Every row gives one point. Any point is a mix of the corners, with weights that add up to 1. It lies inside the corners' shape when no weight is negative. Is each point inside? If not, which corners have a negative weight?
(in the rows, 128 means zero)

Corners:
(1): [ 78 115]
(2): [79 75]
(3): [143 141]
Points:
[122 146] -> outside (2)
[101 129] -> outside (2)
[ 85 104] -> inside
[ 82 109] -> inside
[100 128] -> outside (2)
[93 91] -> inside
[130 120] -> outside (1)
[144 156] -> outside (2)

Corners:
(1): [ 96 147  83 117 110 162]
(2): [109 136 187 119 128 104]
(3): [ 81  96  95  96 132 143]
(4): [118 126  76 131 141 117]
(5): [173 106  69 149 116 136]
(6): [ 90 178 208  37 120 121]
(7): [122  81 109 151 194 137]
Points:
[122 104 103 144 155 128] -> outside (6)
[141 116  88 134 129 129] -> inside
[122 117 110 130 141 129] -> inside
[ 97 105 102 112 141 141] -> inside
[ 70 155 181  59 129 135] -> outside (4, 5)
[125 121  86 128 133 127] -> inside
[ 97 109  98 133 151 139] -> outside (5, 6)
[112 101  94 131 145 135] -> outside (6)
[121 106  70 134 116 134] -> outside (6, 7)

Corners:
(1): [136 149 157  82 130 139 123 150 224 114 161  94]
(2): [108 143 110 123 136 149 103  96 176 175 212 166]
(3): [106 128 158 100 106 102 123  58 138  55 124 122]
(4): [ 89  88 138 129 112  90 151 139  57 140  57 165]
(5): [141  48 154  96  96  99 172 121  99 104 133 111]
(6): [159 136 112 130 182  92 128 134 209 132 161 143]
(7): [112 100 116 105 182 130 128 139  69 144  78  68]
(8): [158 154 119 157 137 182 102 115 186  76 149 153]
(9): [140 153 124 141 123 109 166 127  64 123 135  96]
(10): [169 148 100 129 153 125  93 173 114  78 168 127]
(11): [209 187 104 109 191 162  82 117 168 125 147 144]
(12): [106  96 172 131 162 114 166 133  91 120 135 126]
(13): [132 110 105 123 174 104 190 150  78  95  75 151]
Points:
[132 127 122 121 133 125 129 140 120 133 146 105] -> outside (3, 11, 12, 13)
[134 121 130 122 134 116 138 128 124 112 131 139] -> outside (7)
[119 115 135 124 135 115 148 124 113 109 125 127] -> outside (11)
[130 123 135 117 137 125 137 126 113 100 128 122] -> outside (6)
[148 137 128 116 149 134 115 141 160 124 155 119] -> outside (3, 13)
[164 140 133 116 154 128 138 115 172  96 141 132] -> outside (2, 4, 7, 10)

Corners:
(1): [163 183 132  75 122 188 152 117 109 134 143  94 105 105 165 149 157  98
 129 152]
(2): [155 134  98 170 141 111 122  93 140 163  94 123 119  98  60 118  90 169
 102  94]
(3): [ 74 159 127 105 129 188 134 111 122 129 133 109 124 106 106 138 134 139
  96 100]
(4): [142 135 116 154 164  66  87 149 163  98 123 149 152 125 107 124  60 127
 190 111]
(5): [117 150  97 157 173 119 145  77 152 151 128 145  89 124  42 116 136 163
 124 147]
(6): [ 96 152 145  86 119 130 147 185 104 109  93 102  85  98 156 144 169 136
 140  91]
(7): [153  78  98 178 167 112 102 156 121  92  93 133 179 177 134 151  87 103
 151 124]
(8): [ 97  78 114  59 126 155 168 117 135 108 110  79  48 108 171 160 216 149
 144  93]
(9): [134 112 105 179 124 117 114  87 164 138  73 137 107 141 111 142  96 154
 138 154]
(10): [163  84 171 156 122  68  63 152 133  97 168 163 153 196 110  74  44 103
 182 150]
(11): [162 120 128 199 155  94 129 155 116 105 162 133 158 152  72 114 105 123
 241 130]
(12): [140 149  96  70  97 194 167 109  91 168 137  78  48  74 192 144 161 188
  91 120]
(13): [133 140 157  97 103 149 147 144  87 115 149 166 128  60 167 145 170 153
 119  91]
(14): [110 120 127 108 136 119 176 144 131 122 125  92  91 140 161 161 123 125
 120 121]
(15): [133 111 141  76 136 175 150 145 144 144 132  96 106  86 131 150 115 166
 149 134]
(16): [120 119 119 174 154  90 120 170 174 134 126 154 143 161  96 122 106 106
 198  98]
(17): [115 154 125 143 142 151 114  89 116 191 129 107  67  78 177 162 187 148
  87 121]
(18): [119  50 113 156 125  88  63 132 142 107 126 189 137 152  98 146  85  50
 191 117]
(19): [153 114 124 135 151 170 145 109 144 107 120 113  62 137 121 110  99 167
 140  94]
(20): [169 167 121 130 139 157 137  69 124 167 135 149  90 120  64 183 123 220
 129 132]
(21): [151 102 162 141 153  60 105 111  85 127 115 164 135 208 141 102  60 122
 197 132]
Points:
[135 128 133  91 125 123 141 135 104 133 139 110  88  97 162 132 146 136
 143 125] -> outside (3, 7, 9, 16, 19, 20)
[129 129 124 138 142 124 123 113 126 138 122 130 109 128 121 134 120 139
 139 122] -> inside
[131 129 120 141 137 128 121 134 138 128 125 127 120 121 119 129 110 127
 143 121] -> outside (8, 20, 21)
[131 128 124 123 129 146 136 124 126 135 130 121  99 113 129 137 135 145
 131 119] -> outside (4, 21)
[128 134 120 123 135 138 139 118 124 143 127 115  93 116 139 143 135 145
 127 122] -> inside
[124 122 127 133 136 120 123 130 128 130 124 131 114 123 120 139 123 140
 148 117] -> outside (1, 19)
[128 123 121 126 138 134 136 123 131 131 119 122 104 121 124 142 128 143
 146 119] -> outside (10)

Corners:
(1): [131 143 194 114 165 170 145 108 132 139 115 143 167 100 130 165  96 131
 120  96]
(2): [ 62 104 175 135 112 205 102 174  82 139 101 110 154 108 137 158  92 138
 131 104]
(3): [132 140 127  84 178  71 115 135  87 129 162  86 151 104 139 157 132  95
 153 107]
(4): [181 156 116 122 102 104 119 113  63 211 125 154 157 170 103 157 156  82
 159 124]
(5): [130 162 138 136 144  96 151 179  99 123 145  92  60  98 114 128 145 123
 126  80]
(6): [132 136 130 110 144 163 124 163 145 177 143 110  64  97 164 137 101 152
 138 119]
(7): [143 128 120 161 130 148 205 168 173 189 104 136 124 155 134 130 182 158
 112 137]
(8): [136 117  94 153 116 183 109 122 110  96 109  81  91 136 124 190 185 123
 238 125]
(9): [113 145 141 113 116  89 150 118 106 132 112 163 111 128 143 126 124 190
 104 108]
(10): [174 117 140 144 190  87 137 144 107 130  96 198 144  85 127 162 206  57
 174  99]
(11): [154 137 108 120 116  99 175 138 105 150 143 156 133 144 126 124 103 155
  73  76]
(12): [ 81  83 160  48 128 160 180 136 100 165 122  92 158 166 129 218  94 130
 126 183]
(13): [142 145 115 126 105  96 137 123 148 122 114 123 106 121 149 128 155  98
  84  75]
(14): [ 76 134 111 116 132 130 155 135 104 171 175 114 142 102 122 118 106 138
  68 123]
(15): [118 160 122 126 115 206  89 150 143  60 124 116 102  98 101 183 121 130
 136  46]
(16): [119 146 112 165 147 108 102  95 170  88 103 114  48 109 109 155 106 158
 115  87]
(17): [107 145 101 117  90  87 213 138 185 118 121 138 103 163 135 159  76 166
 112  87]
(18): [168 103  96  99 124  88 178 158 142 193 159 162 106 150  84 103 145 101
 114 178]
(19): [123 113 147 128 125 103  91 132 176 106 168 161 127 122 136 181 102  67
 100 117]
(20): [144 177 110 134  48 118 124 134  68 117  88 121 141 107 121 173 116 131
 119  77]
(21): [172 229 122 153 180 152 162 124  45 142  71  74 183  89 175 109 194 122
 145 109]
Points:
[127 128 118 120 115 115 139 147 128 137 130 125 101 128 121 151 137 118
 127 113] -> outside (1, 11, 21)
[135 149 130 117 146 100 148 124 136 128 135 125 136 126 132 157 130 102
  97  89] -> outside (2, 6, 8, 9, 18, 20)
[110 141 136 117 162 148 130 135 136 112 150  95 106 101 141 147 126 140
 105  97] -> outside (2, 4, 10, 17, 18, 20)
[122 148 133 112 139 142 125 124 100 125 120 103 138 107 142 146 121 134
 121 114] -> outside (4, 5, 7, 10, 17)
[134 136 127 116 127 131 155 142 103 153 121 125 132 129 126 148 136 129
 133 115] -> outside (16, 19)
[132 144 125 129 125 129 147 137 119 137 120 127 118 123 127 147 129 132
 120 104] -> outside (3)
[137 131 122 123 131 115 146 139 132 145 131 134 109 126 116 139 129 124
 120 121] -> inside
